Each row of a before or after table is a point. The points were changed in one or more steps. Then noise was added and the rows were shuffled. The steps act on how far a point lies along the listed directions, d1 being the first. What was done? A step turns or swaps two directions, mirrors them in a line or flattens them onto one, adds a multiple of one to another, or multiplies one. Angles are multiples of 10 degrees, from the lower direction toward the higher: turns from -170 to 170, lines from 10 to 170 but not 90. Use the fewest steps. Two steps may share a direction if one is a turn and the other turns, adds or multiplies; they go together, in the order done. Otherwise the lowest direction goes first.

Directions:
(1): [-35 -27]
(2): [-27  35]
Before, 14 rows:
[[-26  33]
 [ -7  44]
 [ 53  25]
 [ 82   4]
 [-49   4]
 [ 25 -15]
 [  4  19]
 [-21   3]
 [ 65  30]
 [  7 -27]
 [ 26 -25]
 [-22 -19]
 [-11  -5]
 [ -4  19]]
After, 14 rows:
[[ 14 -25]
 [-25 -41]
 [-45   6]
 [ 21  20]
 [-42 -13]
 [ -1 -10]
 [ 32  23]
 [ -4  60]
 [ 31  -2]
 [ -4  68]
 [-12   9]
 [ 20  77]
 [ -8 -18]
 [-26  -5]]
Steps: turn d1 and d2 by -70 degrees

Directions:
(1): [-26 -21 -16  49]
(2): [ 19 -57   5 -13]
(3): [ 20   3 -58  -7]
(4): [-49 -10 -13 -34]
Before, 10 rows:
[[ 25  13 -15  -5]
 [ 13  15 -21  17]
 [-12 -32 -33 -16]
 [ 32   6 -20  -2]
 [ 21 -25 -25  13]
 [ 19   5  30 -12]
 [-41  -6  50 -26]
 [  7  11 -22  22]
 [ 45 -82 -13 -11]
 [-38   1 -34 -13]]
After (10 x 4):
[[-72   0  45 -53]
 [-76  -8 -46 -31]
 [ 52 -86   7  -3]
 [ 38  14 -10  -1]
 [-42 -43 -32 -28]
 [ 48  -1  -8   6]
 [ 34  15  40 -11]
 [ 24  15 -26  30]
 [ 18   3 -26  38]
 [ 31 -37 -16  27]]
Steps: multiply d1 by 1.6; turn d2 and d3 by -10 degrees; multiply d4 by 2

Directions:
(1): [-19  -8 -51 -39 -28  16 -45  -1]
(2): [ 30  53   2 -35   4 -33  -9  38]
(3): [-62  46  26   7   7  -4 -22 -19]
(4): [ -6 -28  53 -49  15  29  -9  19]
(5): [ 30   7  24 -25 -33 -13  -1 -65]
Before:
[[-81  48 -21  23 -22  -6 -38 -56]
 [-38   7 -54  30 -18   7 -29  -8]
 [-52  10   7  25  16  12  18   8]
 [-24 -62  52  -2  44  33  26  25]
 [-35  -7  33  14  42  17  -4  33]
 [-37  30 -48 -14   9  -7 -39  17]
 [ 17  26 -17  -8 -10 -16  -3  10]
 [-46 -39  86  -6  26  53 -24  -4]]
After (8 x 8):
[[-42  40  -1  -2  12  -4   2  29]
 [ 15  33   8  45  18 -25  22  23]
 [-23  77  50  44  17 -42  18 -24]
 [-13  36  59 -43  19   5 -44  37]
 [ -1 -18  -7  24  -8   9  11 -17]
 [-41  11   4  -5  29  12 -27  39]
 [-18   3  -3 -62  20   3 -26  56]
 [-14  -2  18  54  45  -7  31   3]]
Steps: mirror d1 and d3 in the line at 100 degrees; multiply d2 by -1; multiply d4 by 0.7

Directions:
(1): [-24 -12 -20  20  14  19  73  50  -7 -21  -3]
(2): [ 23 -33   7  32 -41 -11 -30  51  11   0 -49]
Before, 12 rows:
[[-22  30  -4 -14  13   4   4 -33   9   2  19]
 [-17  55  -1 -40  41   0  30 -72 -13   3  62]
 [-18  42   0 -42  28  -8  16 -85 -15   4  56]
 [ -3  16 -12  14  -5  35  34  64   9 -18   4]
 [ -8  30  16 -20  45  17  -2 -47  -8   4  45]
 [  3 -23  -3  42  -6  -1  30  68   6   0 -29]
 [  9   6   7  12 -10 -10 -34  11  -3   5 -21]
 [-37 -31 -35  38  24  15 111  99   9 -38 -15]
 [ -7 -26 -18  26 -11   9  25  85   6 -35 -24]
 [  2 -24  -9  25  -2   0  26  52  10 -33 -15]
 [-26  10 -65   1  10  26  82  39 -19  -8  12]
 [  0   8   1  12  18  10  10 -10  26   5   2]]
After, 12 rows:
[[  2  50 -36 -50   9   2 -24 -73 -13  26  42]
 [-33  54  -8 -62  72   0  22 -96   1   3  82]
 [ 38 -14  24  10 -57 -40 -82 -17   8  17 -34]
 [-22  27  -7  -9  48   9  54 -20  -7   4  42]
 [-12   4  -8  18   8   4  21  32  -9  -8 -13]
 [  7   6   6  11  11   7  -8 -12  29  10  -2]
 [ 32  -7  34  14 -13  -5 -72  -1   9  15 -17]
 [  3   9   7   6 -23  -9 -42  -7  20   9 -19]
 [-13  17  -9 -18  37   5  30 -26   1 -26  40]
 [-33  31 -18 -35  48  17  39 -19  -8 -26  54]
 [ 46   7  29   2 -47 -37 -90 -22  13  22 -25]
 [ -4  53  -3 -29  20  30   6 -16   6  -3  48]]
Steps: turn d1 and d2 by -110 degrees

Directions:
(1): [ 24   4  30  69 -14 -33  10 -10 -61   9 -10  -8  13 -38]
(2): [  8 -31  -1 -58  23   9  39 -36 -40  32 -50  10   9 -16]
(3): [ -1  25   5 -11 -51  17  -7  37  -9  -2 -26  78  39  -5]
(4): [ 21 -53 -34  24 -45  35  56  31   3  -9  -2 -25   4  17]
(5): [-50 -40 -37  18  18   0 -25  -2 -56  11  34  31   8  35]
Before (14 x 14):
[[ -3  26  42  26  71 -50 -16 -59 -12  15  25 -56 -40 -30]
 [-17 -19  -8  -2  27 -33  26 -43 -18   4  13 -34 -20  -7]
 [ -9  13  -1 -11  -3  -4 -22 -18   1  -8  -3 -26  -9 -18]
 [  7  18 -22  -2 -32  13  -6  11  39 -14   0  17  17  -7]
 [-26  -2 -34  -8 -36  35 -26  33  38  -9  12  52  18  27]
 [ -6  -2 -12  33   5  -2   3  -2   5 -15  19 -34 -20  -4]
 [-33   0 -33 -17  -5  13 -17   7  25 -21  23   5   2  21]
 [-20  50  -2 -34  24   7 -47  -8  51 -22  26 -16  -9   0]
 [-26 -14  -4 -29  -3  15  -4  23  23 -16  23  22 -11  14]
 [ 14 -10  20 -35   7  26  34  -6   2   7 -48 -17   2  -9]
 [ 57  -4  10  33  19 -19  34 -38 -18  11  -5 -73 -28 -32]
 [ -6   3  15  25  26 -35  -8 -31 -39   9 -10  -4 -10 -37]
 [-12   7 -15 -54  -3  13 -29  21  57   1   6  13 -10  23]
 [ 46 -11  47 -20   9 -17  48 -26 -14  24 -44 -55  -1 -53]]
After (14 x 14):
[[ 11   6  23 -26 -19  11  22  17  37 -20   2   5 -11 -13]
 [  1  24   5 -58  -1  12 -30  15  64   1  -7  10 -16   1]
 [-58  73  52   8 122 -86 -99 -70 -18  18  58 -14 -44 -19]
 [ 30  13  -3  -7 -62  34  12  34  56  -9 -29  32  23 -17]
 [ 10  23   3 -11 -26   5   2   9  46 -29 -10 -13   0 -15]
 [ -7  -9 -19  45  -5   3   9  12   5 -16  23 -23 -15   5]
 [-30  27  26  16  52 -55 -42 -43 -40  13   5  17 -16 -36]
 [-36  91  26 -52  48 -14 -93 -26  50 -18  25  12  -8 -10]
 [-15 -48 -13 -26  14  38  29  -5 -16   9 -21 -13  -1  25]
 [-41 -76 -28 -13  39   0   0 -27 -54  26  24 -19 -10  25]
 [ -7 -55 -50  42  25   6   6 -16 -51   6  45 -47 -26  36]
 [ -2   3 -33  -2 -32  21   1  14  22  -8   0  21  20   4]
 [-12  -6   3   8  25 -40  21 -38  -9  -3  16 -45 -28 -14]
 [-31  21   0 -19  12 -12 -48 -19   0  -2  11 -11 -10 -14]]
Steps: mirror d1 and d5 in the line at 20 degrees; turn d2 and d3 by -20 degrees; multiply d4 by 2.5

Directions:
(1): [-17   8 -73 -39  32 -14 -15  34  26 -35  -9 -31 -26  42   1  37  15  -4
 -45  12]
(2): [ 22 -54 -23  -2  -4   8  76  31 -22 -30 -23 -12  -7  -4  14 -22  29  21
   9 -65]
Before, 12 rows:
[[  1   2  -6  -3   3   2  -9   8   7  -9 -11  -1  -7   9  -1   5   6   2
   -4  -7]
 [  3 -10 -16  -3   4  -3  25  13   5  -8 -11 -12  -7   4   5   1  18  10
  -12 -25]
 [  2  -4   4   2   2   2  11   9  -6   1   1   9   3 -10   6 -18   9   0
    1 -14]
 [  3  -1 -25  -6  10  -4  12  18  -3 -16  -5 -18  -9  12   8   7  19   7
   -9  -6]
 [-14  21  21   8 -12  -3 -22 -13   1  15   6   5   1   4  -5   4 -11 -12
    4  20]
 [ -3   3  15   7   5  -4 -19 -12   3   6   3  18   0 -11  -1  -4  -9  -4
    6   6]
 [ -4  10   2  -5   8  -5  -8  -4   5  -6  -1  -3  -1   7  -7  11   3  -7
   -1  15]
 [-15  18  -5  -7  11  -6 -22  -7  16  11   0  -6  -7  12  -3  20  -2  -2
  -19  30]
 [  5 -26 -28  -9  10  -6  26  21   3 -21 -11 -14 -10   9   4  -2  12  11
   -8 -22]
 [ -7   6 -17  -9   3  -3 -13   3  11  -8   4  -5 -11  16  -9  13   7   0
   -9  15]
 [  6  12  57  27 -14   9 -11 -27 -13  34  18  26  20 -32  -2 -21 -15  -2
   31   7]
 [  1  15  26  13 -11   0 -13 -14   2  16   4   7   5  -9  -1   0 -21  -2
    8  16]]
After (12 x 20):
[[-34  55  -6 -15  21 -15 -78 -20  39  23  14  -7  -8  25 -12  44 -17 -16
  -37  77]
 [ 14 -44 -45 -10   7  -3  71  39  -3 -35 -26 -23 -16   8  14  -6  39  23
  -13 -64]
 [ -7  43  57  22 -18  -1 -49 -39   7  40  20  21  15 -16  -9   2 -41 -12
   15  47]
 [-15  22 -33 -19  13 -10 -36   6  24 -12   6 -12 -15  30 -12  29   2  -4
  -23  34]
 [  7  35 121  56 -33  15 -42 -67 -21  74  38  53  41 -59  -9 -33 -43 -10
   56  33]
 [-26  57  47  14 -14  -7 -75 -40  14  39  23  18   8   2 -15  15 -34 -26
    4  62]
 [ 19 -68 -67 -21  16  -2  83  52  -9 -56 -31 -31 -22  16  15 -12  40  27
  -13 -71]
 [-12  24   1  -7  10  -7 -31 -11  14  -1   5  -2  -3  13 -13  21  -2 -12
   -5  35]
 [ 11 -22   4   9  -1   6  35  15 -14  -3  -6   8   2 -16  12 -27  15   5
    7 -33]
 [  0   1 -17 -10   6  -1  -5  16  10 -15 -12  -7 -12  14   1  10  10   3
   -9  -9]
 [ -9  22  35  13   2  -3 -43 -27   8  22  14  27   3 -16  -7  -2 -22  -9
    9  30]
 [  8 -21 -56 -17  16  -6  38  40  -6 -38 -19 -30 -18  19  16  10  36  12
  -17 -27]]
Steps: multiply d1 by 2; multiply d2 by 3

Directions:
(1): [ 10  16   5  18  56 -31   0 -40  -7  66 -25 -18   9  77  28  38   3 -24
 -36 -56   2 -10 -22   2  21  18  34   3  49  14  11  -6]
(2): [ 33   8   7 -39   0  20   9  26 -63  55  96  12   0  26 -43  -5  -3 -27
  30 -27  41 -28  -4 -22  -5   0 -26  -8 -27  24  15 -10]
Before, 12 rows:
[[ 17  -2   3 -11 -17  19  -5  20 -24  -7  58  14   9 -23 -24  -9   6  -6
   16  -4   8  -6  17 -18 -17 -13 -27   0 -41   6   5 -16]
 [ -7   4   5   3   8 -20   5 -14  -4  14  -5  -8   4  18   6  -3   6 -16
   -6  -3  -6   1 -13  -2  -4  -5   8   2  10  -3  -6  -6]
 [  7  11   2   5   8  11   3  -1  18  11 -16   2 -10  -4   2   0   4  -5
   -2   1  -6  -1  -4   4  -5  -1   2  -6   9  -1   5   7]
 [  8   5  11 -12  40   0 -15  -8 -29  52  15   3   1  50  -8  17   6 -19
   -6 -38  29 -27 -13 -15   3  -3  -1   4  22  18  16  -7]
 [-16 -10  -4   5 -16  12  -2  -2  20 -50 -30   6  -1 -52  -4  -5   0  35
    9  41  -9  17   8   8   1 -16  -8  -9  -1  -6  -6   6]
 [  6   0  -1 -13   6  10  10  10 -23   6  14   2   4  14  -2   1  -6   2
   22  -4   7 -10  -5 -21  13   5 -15 -13   5  -4   7 -10]
 [ 20   7  11 -17 -24  15  -2  11 -27  23  55  13  -1  -5 -34  -9  -6  -5
   28 -16  29 -17   1 -17   0  -7 -22   3 -20   8 -12 -12]
 [ 12   4  -6 -34 -20  20  -5  22 -38   1  54  10   7 -12 -37 -10  -2 -23
   23 -10  32 -13   2  -6  -1  -1 -17  -6 -17   2  -2 -10]
 [ 11   0  -4 -25 -22  34  15  24 -26   1  65  16  -4 -14 -31 -37   8   0
   33   0  21  -9  -2 -13  -4   6 -23  -3 -34   7   3   0]
 [ 13   2  -3  -1  -2  -1 -10  11 -15  24  17  -8  -3  20   1  10   5  -9
   -7 -11  14   1  -4  -2  -6   1   5  14  -6   7  12  -2]
 [-20 -15 -17  48  -8  -8 -13 -22  60 -67 -95 -12  -5 -49  41   7   4  34
  -22  47 -34  31  21  16   0  -4  14  22   6 -32 -30  22]
 [-19 -10   0   9 -53  13  -1  23  37 -80  -2  10  -6 -67 -22 -19   5  34
   25  47 -17  28  14  -2 -16 -11 -21   2 -43 -25  -1   6]]
After:
[[   3   -5   -1  -17   -6   17   10   19  -21   -9   20    6    0   -3
   -10   -7   -7    7   31    8    5   -8    0  -20    9    1  -22  -14
    -7   -8    5   -8]
 [   7   -4   -8  -43  -48   37   -6   44  -34  -34   66   19    2  -54
   -54  -29   -3  -10   42   20   32   -8   13   -7  -13  -11  -35   -9
   -42   -5   -7   -7]
 [ -17   -4    3   14  -35    5   -1   11   35  -60  -10    6   -2  -41
   -13   -5    6   25   15   31  -18   26    8   -2   -8   -4  -11    4
   -27  -21    2    4]
 [  15   -2    8  -26  -55   32   -3   32  -22  -13   69   21   -5  -47
   -49  -29   -7    7   48   15   28  -11   12  -18  -12  -17  -41    1
   -48    2  -18  -10]
 [  12  -10    0  -17  -41   31   -6   38  -20  -37   70   23    5  -56
   -35  -24    5    4   32   20    7    0   25  -20  -27  -19  -40   -2
   -64   -1    0  -12]
 [  -7    4    5    4   10  -21    5  -17   -4   15   -5   -8    4   20
     7   -3    6  -16   -8   -5   -6    0  -13   -2   -4   -6    8    2
    11   -2   -4   -7]
 [ -13   -4   -3   12    6    2   -2  -17   17  -25  -40   -1    2  -23
     7    8    0   25   -4   20   -9   14   -2    8    8  -10    5   -9
    16   -1   -2    4]
 [   4   -2   10  -19   19   12  -16    8  -26   27   25    9   -2   21
   -20    2    4   -9    7  -16   29  -22   -4  -17   -4  -10  -15    2
     3   12   13   -5]
 [ -11    1  -13   66   49  -39  -14  -63   53    0 -123  -30    4   29
    69   47    6   10  -59  -11  -32   20    0   19   22   14   48   26
    57  -18  -20   18]
 [  12    0   -4   -3  -14    5  -11   20  -13   10   22   -5   -5    7
    -5    2    3   -5    1   -1   14    3   -1   -2   -9   -3    0   13
   -16    6   10   -1]
 [   8   12    2    6   11    8    3   -3   18   17  -19    1   -8    1
     4    4    5   -7   -4   -3   -5   -1   -5    4   -2   -1    5   -6
    12    1    5    7]
 [   7  -10   -5  -35  -53   50   14   46  -22  -34   78   26  -10  -55
   -46  -56    7   13   51   29   20   -4    9  -13  -17   -3  -42   -6
   -61    0   -1    3]]
Steps: add -1 times d2 to d1
